Each point is reached from the start by the listed moves, each made 0, 1 or 2 times, or once backwards (-1), plus a little noise. Is the number of moves made odd or even? Then give how often each move was made.

Moves:
(1): [5.0 0.7]
(2): [-3.8  4.2]
Start: [ 0.5 -0.4]
Points:
[5.3 0.6] -> odd (1, 0)
[-4.7 -0.9] -> odd (-1, 0)
[10.5  0.9] -> even (2, 0)
[-3.1  4.0] -> odd (0, 1)

Moves:
(1): [-0.8  0.5  4.4  1.1  3.5 -1.5  1.3  0.3 -1.1]
(2): [ 0.0  4.2 -1.6 -2.8 -1.6 -1.8 -0.8 -2.1 -2.0]
(3): [ 0.5  1.8 -1.3  2.6 -0.8  4.6 -1.4  2.0 -3.7]
(4): [ 0.2  2.2  3.0  0.6 -0.9 -1.6 -1.2 -1.7  2.8]
(5): [-1.9 -0.9 -0.2  1.3 -0.4 -5.1 -1.2  0.4  1.8]
(6): [ 1.2  0.2 -1.2  1.2  1.9  1.3  0.4 -4.9 -0.5]
Start: [-0.4 -1.2  0.5  0.1 -0.4  1.7 -1.1 -0.5  3.4]
Points:
[ 4.0  0.4  5.9  8.5  7.2 12.7  0.2 -8.2  0.5] -> odd (1, -1, 1, 1, -1, 2)
[-3.1  3.5 -7.3 -2.1 -1.6 -9.4 -3.4 -7.1 -0.3] -> even (0, 2, 0, -1, 2, 1)
[ 0.5 -4.8 -4.9  7.1 -1.5  5.7 -3.9 -1.4  4.0] -> odd (-1, -1, 1, 0, 1, 1)
[  1.4   6.4  -1.9   1.3  -3.7  -4.5  -6.0 -15.8   8.9] -> odd (-1, 1, 0, 2, 1, 2)
[-2.5  3.8  6.2  4.0 -5.3 -3.3 -6.5  3.6  7.6] -> odd (0, 0, 1, 2, 1, -1)
[-2.3  1.6  3.1  0.2 -7.9 -6.4 -6.4  1.2 12.5] -> odd (-1, 0, 0, 2, 1, -1)

Moves:
(1): [ 0.4 -0.6 -3.6  1.7 -0.7  0.7 -1.6  3.0 -2.5 -0.3  0.0 -0.1  5.5]
(2): [ 1.0 -2.1  1.2 -0.3  0.8  1.4 -1.6  0.8  2.0  1.4  0.5  0.9  0.7]
(3): [-1.3  1.4 -5.2  1.7  5.0  3.5 -2.2  1.9  1.4  0.6  1.2  1.1 -3.0]
(4): [-0.8 -4.3  0.8 -2.1  1.9 -3.3  1.2  0.9 -8.7  2.3  0.5 -3.9 -3.1]
(5): [ 1.6  1.0  1.2 -3.8  0.9 -2.1 -2.4  2.7  2.3  0.7  1.8 -1.1  1.3]
(6): [ 2.1 -3.4  2.0  0.3  0.4  1.0  3.8  2.0 -0.5 -3.8  0.9  3.7 -0.6]
(7): [-0.8 -0.5 -0.2  0.6 -3.7 -1.6  0.9  0.6  0.7  0.8  3.0  3.5 -2.7]
(8): [ 0.7  1.9  1.1  5.1 -4.0 -1.7  0.3  1.1 -1.5  1.1  1.9 -1.4 -3.8]
(9): [-1.3  1.2  3.2 -1.6 -1.1  2.8 -3.0  2.6  1.6  0.8 -2.0  1.4  0.6]
(10): [-0.7 -0.5 -3.5 -2.1 -1.7  1.8  0.3  1.8 -0.5  0.2 -3.3  2.1 -3.6]
(11): [ 1.6  0.6  3.1 -0.8  0.2 -1.3  2.8  1.1  0.4  4.6 -0.3  0.1  3.3]
(12): [-4.2 -2.0 -0.1  0.0 -1.2 -1.9  1.4  5.5  1.9  2.0 -0.2 -0.8 -0.6]
Start: [ 1.4  0.4 -1.1  1.0  0.9 -0.8 -0.8 -1.5 -2.5 -0.6 -2.5 -1.5  1.1]
Points:
[  8.6  13.0   4.6   6.9   2.0   7.9 -11.2  -1.3  10.3   0.2  -0.4  -0.6
  -6.1] -> even (-1, 1, 1, -1, 1, 0, -1, 2, 1, 0, 0, -1)
[  8.6 -13.6  -3.3  -5.1   6.3   6.6  -6.1  12.7  -6.7  -2.8   5.9  14.2
   7.1] -> even (2, 2, 1, 1, 1, 2, 2, -1, 1, 0, 0, -1)
[ -5.4 -18.3   2.1  -3.0   4.8  -4.7  11.3  13.7 -17.3   8.9  -8.9  -6.1
  -4.9] -> even (0, 1, 0, 2, -1, 1, -1, 0, 0, 1, 1, 2)

Moves:
(1): [-1.5 -2.5 -0.4  0.1  1.2 -0.4 -1.3 -5.8  2.8  0.4 -1.7 -0.9  3.8 -4.2
 -2.0  1.2  0.6 -1.7  2.0  1.6]
(2): [-1.6  0.7  2.5 -0.3 -0.5  3.0  2.0 -1.3  0.0 -1.9 -0.5  2.8  2.3 -1.0
 -0.4  1.3 -1.3 -0.3 -0.4 -0.3]
(3): [-1.5  0.8  4.4  0.1 -2.0 -0.9  3.4 -0.1  2.7 -0.7  1.5  0.7 -2.6  1.9
  1.2  1.0 -0.9  0.2  0.5  2.4]
(4): [ 0.1  0.1 -1.6  0.4  2.2  0.4 -0.5 -2.2  1.0 -1.0  0.7 -0.2  0.0  0.4
  0.8 -0.9  0.3  0.4  1.6  1.0]
(5): [-0.8  2.3  4.6  0.1  0.5 -0.6  1.5 -2.3  0.9 -1.5 -2.7 -3.0 -2.7  1.5
 -0.3  2.0  0.9  1.2  3.1 -0.3]
(6): [-0.1  1.0  3.3 -0.9  1.6  1.0 -0.9 -1.1  1.9  0.4  1.0  0.2 -2.4 -0.7
  1.4  1.9  1.2  0.2 -2.5  0.7]
(7): [-2.0 -0.6  0.9 -3.2 -1.2 -0.8  1.2  0.6  3.0 -0.8 -0.9  0.4  0.4 -1.2
  0.5  5.3 -2.7 -2.2  0.9  1.9]
(8): [ 1.4 -0.2 -3.3  0.7 -0.4  0.7 -0.5  0.4  0.3  0.3 -0.7 -0.4 -3.3  2.6
 -0.7  0.3  1.0 -0.4 -2.6 -1.6]
(9): [ 0.6  0.4  2.3  0.3 -0.5 -0.2 -0.7 -0.4 -1.0  0.0  1.0  1.8 -0.9 -0.2
 -0.8 -0.1 -2.1  0.5  1.2  0.5]
(10): [-1.0 -0.8 -2.4  0.0  1.0 -1.2 -1.1 -1.3 -1.2  0.1 -1.0  0.9  1.1 -2.0
 -1.0  0.2  1.5  2.4  1.0 -1.5]
(11): [ 1.5  2.4 -2.2  0.6  0.7 -2.8  0.6  0.8 -0.3  1.6  2.5  1.3 -1.1  4.9
 -0.1  1.3  0.2  0.9 -0.7 -1.7]
(12): [-3.8  2.0  1.1  0.0  0.2 -1.2  0.8 -0.1 -1.2  2.3  1.6 -1.0 -2.2  0.2
  0.6 -1.7 -1.0  0.6 -2.4  2.5]
(13): [-2.3  1.3  1.2  1.0  2.7  1.1  3.2 -0.7  1.2  2.1  1.0  1.0 -1.4 -1.8
 -0.3  0.8 -0.6 -0.5 -0.7 -1.7]
(14): [ 2.1 -0.3  1.5  1.2 -1.7  0.8  0.9 -0.9  1.9  0.2 -5.1 -0.4  3.1 -2.9
  2.3  1.3 -0.8  2.5  0.6  1.8]
(15): [-0.8 -2.0  0.5 -1.9  2.2 -0.3 -1.8  2.1  1.0  0.0 -0.1  2.0  1.9  3.8
  1.0 -0.6 -1.5  2.2 -1.4 -4.1]
(16): [ 3.1  2.5 -0.2  5.7 -1.8 -2.2 -0.6  2.6 -0.5 -2.6  3.6  0.0 -4.8  0.8
 -0.4  2.1 -1.1 -0.6 -0.8  0.1]
(17): [-3.5  1.2  0.6 -1.9 -2.2  1.6  0.0 -1.2  1.9  0.1  1.1 -1.3  0.3 -3.5
  2.2 -0.1 -0.1 -0.3  0.7 -0.4]
(18): [ 1.9  3.4 -5.0  2.1  2.6 -2.2 -1.1 -0.5 -2.2 -0.5 -3.0  2.1  0.1 -1.5
  2.2 -1.2  1.8 -1.4  0.5 -4.8]
(19): [ 1.2 -0.3 -1.0 -0.4  0.8 -0.4 -1.0 -1.7  3.3 -2.1  0.4 -0.1  0.3 -0.9
 -3.3  0.4  0.8  0.9  0.2  0.1]
(20): [-1.4 -0.1 -2.6  0.7 -0.2 -1.1 -2.3  0.5  0.8  0.4 -0.6  1.1  2.5 -0.9
 -1.3 -0.7  1.1  0.5  2.5  1.1]
Start: [-0.1  4.9 -0.9  1.3  1.7  0.7  1.2 -0.7  1.9  3.1 -0.4  2.0 -2.8  0.2
 -0.6 -5.0  1.5  0.7 -0.6  0.2]
Points:
[ 3.9  1.0 -9.2  2.3 12.7 -6.2 -2.4 -0.9 -3.6 10.8  1.5  9.9 10.7 10.9
  3.8 -9.5 -7.3  7.2 -2.3 -4.9] -> odd (1, 0, -1, 2, -1, -1, 0, -1, 1, 0, 2, 1, 0, 1, 2, 0, -1, 0, -1, -1)
[ -2.2  -5.8  -6.2  -4.5  -1.3   6.8  -4.8 -17.2  11.0   3.7 -13.7  -1.6
   8.4  -9.0  -0.1  -3.9   3.8  11.4   5.5   7.4] -> even (1, 0, 0, 2, 0, 0, 0, 2, 1, 2, 0, 0, -1, 2, 0, -1, 1, -1, 0, 0)
[-20.7   5.9   8.0 -14.1   1.7   1.3  -6.0 -27.0  22.2  -5.4  -5.6  -2.6
  -5.8 -18.4  -5.2   8.1   7.4   0.8  19.8  14.6] -> odd (1, 0, 1, 2, 2, 2, 2, 1, 2, 2, -1, 0, -1, -1, -1, -1, 2, 0, 1, 2)
[  1.5  17.4   1.8  19.5  -2.9  -6.0  -2.7 -20.5   5.8   5.2  -4.2  -9.7
 -20.2 -11.4   3.1   3.1   6.7   9.4   6.6   5.4] -> even (2, -1, 0, 1, 2, 1, -1, 2, 2, 2, 1, 1, 0, 2, -1, 2, 2, 0, -1, 0)

Moves:
(1): [ 2.0 -0.1  1.2 -0.6  0.2  1.3 -1.8  1.7  3.1 -1.8  2.8 -1.6 -1.4 -2.4
  0.6  1.2 -1.9  1.1  0.3  0.3  2.3 -0.2 -0.1 -4.1  0.0]
(2): [-0.9 -1.1  0.1  0.4  1.7  1.1 -2.6  0.8  1.3  1.8  3.0  0.5 -0.5 -0.8
 -0.1  0.9  1.4 -0.5 -2.6  0.0 -0.2 -0.9  0.1  0.2  1.9]
(3): [ 1.1 -0.3 -0.6  0.8  0.3 -0.5  1.2  0.6 -2.5 -0.3 -0.9  0.5 -2.1  2.1
 -0.6 -0.9  0.6  2.1  0.1  0.9  0.9  0.1 -0.5  0.9  1.3]
(4): [-1.2  1.2 -0.6 -0.4 -1.2  0.8  0.3  1.5  2.1  1.5 -1.2  2.4 -2.7 -1.7
  0.9  1.3 -0.1 -1.6  0.4 -0.9 -0.2  1.3  0.6  0.0  0.8]
(5): [ 2.4 -0.6  1.2  1.3  0.4 -2.4 -1.5  1.6 -0.1  2.2 -0.9 -0.3  0.3 -1.8
  0.4 -1.6  1.6  0.7 -0.8  0.2 -0.6  1.1  3.6 -0.4  0.3]
(6): [-0.1 -0.1 -0.1  1.3 -1.5  0.2  2.8 -3.7  2.0 -0.7 -2.2 -3.5  3.6  3.3
  2.3 -3.3  0.9 -0.5 -3.1  0.0 -1.0 -0.3  1.8  0.2 -1.7]
(7): [-3.3  0.7 -1.1 -0.2 -0.1  0.5 -0.9 -0.8  0.6  4.2  2.7 -1.4  1.8  0.0
 -0.9  1.7  0.4 -2.0  0.2  3.6  0.3 -0.7 -0.4 -0.9  2.1]
(8): [-0.2  0.3  2.1  0.4 -2.0 -3.5  0.1 -1.2  0.8 -3.5 -2.7  6.0  0.4  4.5
 -0.2 -3.1 -0.8 -0.5 -1.5 -1.5  0.9  3.8  2.2  1.0 -0.4]
(9): [ 0.7  0.3  1.5 -1.4  1.1 -0.7 -2.1  2.7  0.2  1.5 -0.3  3.8 -0.3  1.2
 -1.5 -0.5  0.6  3.5 -0.9 -2.4  2.4 -2.6  1.3  0.5 -0.8]
(10): [ 2.6 -4.5 -0.8 -0.1 -1.7 -1.7 -2.2 -1.4 -1.2  1.7  1.2  0.8 -0.4  2.0
 -0.9 -2.2  1.2  0.1 -1.3 -1.7  2.6 -0.2  1.2  0.0 -1.0]
(11): [ 1.9  1.8 -2.9  1.6  2.4 -1.0  1.1 -2.4 -1.9 -0.3  1.0  0.5  0.9  2.6
  2.9 -0.3 -1.9  1.4  0.2 -1.9  2.2  1.3  0.3 -1.3  0.5]
(12): [-0.3 -0.9 -0.8  0.9 -3.7 -1.6 -1.1 -1.4  1.2 -1.6 -1.4  0.2  1.1  2.8
  3.1 -0.7  2.0  0.6 -0.9  0.0 -2.2  0.8  0.4 -4.4  4.0]
(13): [-3.2 -4.2  2.9 -2.4  0.2  1.1 -1.5 -3.3  3.0  0.0 -0.2  1.8 -1.0 -0.9
  0.4 -3.5  2.4  5.6  0.4  0.5 -2.8  3.0 -0.4 -3.4  2.3]
(14): [-2.0 -0.9 -2.5  1.4 -1.2  0.8  1.1  0.3 -1.0  1.9 -2.5 -0.4  0.4  0.1
  1.6  1.9 -0.3 -1.1 -0.7 -0.8  2.5 -0.2  1.7 -3.3 -0.4]
(15): [ 0.5 -0.3 -0.8 -1.5 -1.9 -0.4 -0.5  3.0  3.2 -2.1  1.3 -1.2 -1.2 -3.1
  0.9 -2.9 -0.6  1.3  0.5 -2.9  3.3 -0.6  3.8 -1.1  3.4]
(16): [ 0.9 -0.3 -2.4  1.3  1.5  0.6  0.9  2.5 -1.4  0.4 -0.5  0.1 -0.2 -3.1
  0.4 -0.5 -2.7  4.7  0.9  1.8 -2.1  0.4 -0.8  1.6 -0.9]
(17): [-1.8  0.9 -0.5  1.7 -3.1  0.0  5.4  2.0  1.6 -2.1  0.5  2.5 -0.4 -2.9
 -1.6 -2.1  2.0 -1.4 -1.4 -1.0  0.4  1.8 -1.1 -1.4  1.7]
(18): [ 0.5 -3.0  0.2 -1.3  0.2  0.3 -0.8  0.0 -0.6  1.7  0.0  1.3 -1.2  1.7
 -0.4  0.8 -3.8 -0.6 -2.8 -2.7  0.5 -2.2 -1.2 -0.3  0.5]
(19): [ 1.7  0.0  0.0 -3.5 -2.7 -0.5 -0.6 -1.5  1.9 -2.3  3.3 -2.7  1.2  0.9
 -1.4  2.2  1.6 -0.4 -0.9 -4.1  2.2  0.6 -1.6  0.6  0.0]
(20): [-1.3 -0.8  2.6 -1.2 -1.1  4.0  0.8 -1.1  0.1 -1.9 -1.1  0.0  2.0  0.3
 -0.6 -1.7  2.2 -2.4  0.2  1.4 -0.4  1.5 -1.2  1.7  0.1]
(21): [ 0.6  3.5  1.9  0.3 -2.3 -0.6 -0.2  0.5 -0.3 -3.6 -0.4  3.2  0.3 -2.6
  0.3  4.1  0.4 -0.3  3.1  1.9  0.7 -0.2  0.8  0.9 -1.2]
(22): [ 2.1  2.6  1.0 -0.8 -0.1 -1.0 -1.2  1.7 -1.1 -0.5  1.6  0.7 -1.5 -4.2
  3.0 -1.1  2.0  0.0 -1.7  2.0 -1.2 -0.4  2.2  0.7 -0.7]
(23): [-4.5  0.3  3.2  0.2  1.6 -1.3  0.5 -1.8  4.0  1.3 -0.5 -1.2 -2.2 -2.6
  2.9 -3.9 -1.3  2.1 -0.4  1.1 -0.1  0.9 -4.0 -1.1  1.2]
(24): [-1.0  0.5  1.9 -0.8  0.0 -1.3  2.7  1.3  1.0 -1.1  3.8 -0.5  0.6  1.1
  1.7  0.2  1.1  1.3  2.8 -1.5  0.5  0.1  0.8 -1.2 -0.2]
Start: [-1.5 -1.1  2.8 -0.9  0.5 -0.3 -3.0  1.0 -0.8  1.0  2.5 -1.5  0.0  1.3
  3.8  1.2 -0.3 -1.2 -1.4  0.6  1.0  0.9  0.6  3.1 -1.3]
Points:
[-6.4 -1.8  2.9  1.0 -7.8  7.8 -3.5 -5.3  0.8  6.4 -1.1  7.5  0.4 -2.6
 -1.8 13.8 21.1 -3.0  2.6  6.7  2.5 13.5  3.2 -4.4  8.0] -> even (0, 1, 2, 2, 2, 0, 1, -1, 0, 0, 1, 0, 2, 1, -1, -1, 1, -1, 1, 1, 2, -1, -1, -1)
[ -1.1  -3.6   6.0  -0.8 -11.6  -7.6 -14.5   5.0  10.0 -10.1   5.1  12.4
 -14.6  -4.8  17.0   2.4   6.6   2.5  -5.3  -4.2   3.6   9.0  11.0 -16.9
  16.8] -> even (1, 2, 1, 1, 0, -1, -1, 1, -1, 0, 0, 2, 1, 1, 1, -1, 0, 0, 0, -1, 1, 1, 0, 0)
[ -6.7 -21.9   6.5 -14.2   1.0  -5.1 -14.8 -16.6   2.3  17.8   4.3   5.7
 -15.0  15.7   7.0  -6.4   0.9   6.4 -13.8 -11.0  -0.7   2.0  -8.3  -0.6
   2.5] -> odd (-1, 0, 1, 2, -1, 0, 0, 0, 0, 2, 0, 0, 2, 0, -1, -1, -1, 2, 1, -1, -1, 1, 1, 0)
[ -9.3  -0.3   4.7   3.4 -15.0  -7.2  15.3  -2.0  -4.9  -9.5  -7.3  12.7
  -4.7   6.6  14.1  -1.8   1.3  -0.1  -5.8  -5.0  -3.3   3.3  -9.2  -6.3
   3.2] -> odd (-1, -1, 1, 0, -1, 0, -1, 0, 0, 0, 0, 2, 0, 1, -1, 0, 2, 2, 0, 0, 1, 1, 1, 1)
[-10.5 -14.6  12.6  -9.7  -4.5   4.7 -10.8  -5.5   5.0  -1.0   7.4   2.8
  -3.4   2.6   2.8   3.7   5.2   5.0   1.6  -3.2  -1.9   4.9 -19.6  12.8
  -0.7] -> even (-1, 2, 0, 1, -1, -1, -1, 0, 0, 2, -1, 1, 0, 0, -1, 2, -1, 0, 2, 2, 1, -1, 2, 1)
[ -2.9  -1.3  11.3  -2.8  -8.1   0.2  -0.5   3.9  21.2  -6.1  10.0 -11.0
  -5.9  -6.7  12.7 -11.0  10.6  -7.1 -18.4  -6.9  10.9  12.4   7.0  -8.8
  13.3] -> odd (2, 2, 2, 1, 2, 1, 0, 1, -1, -1, 0, 0, 0, 1, 1, -1, 1, 0, 2, 1, -1, 1, 1, 0)
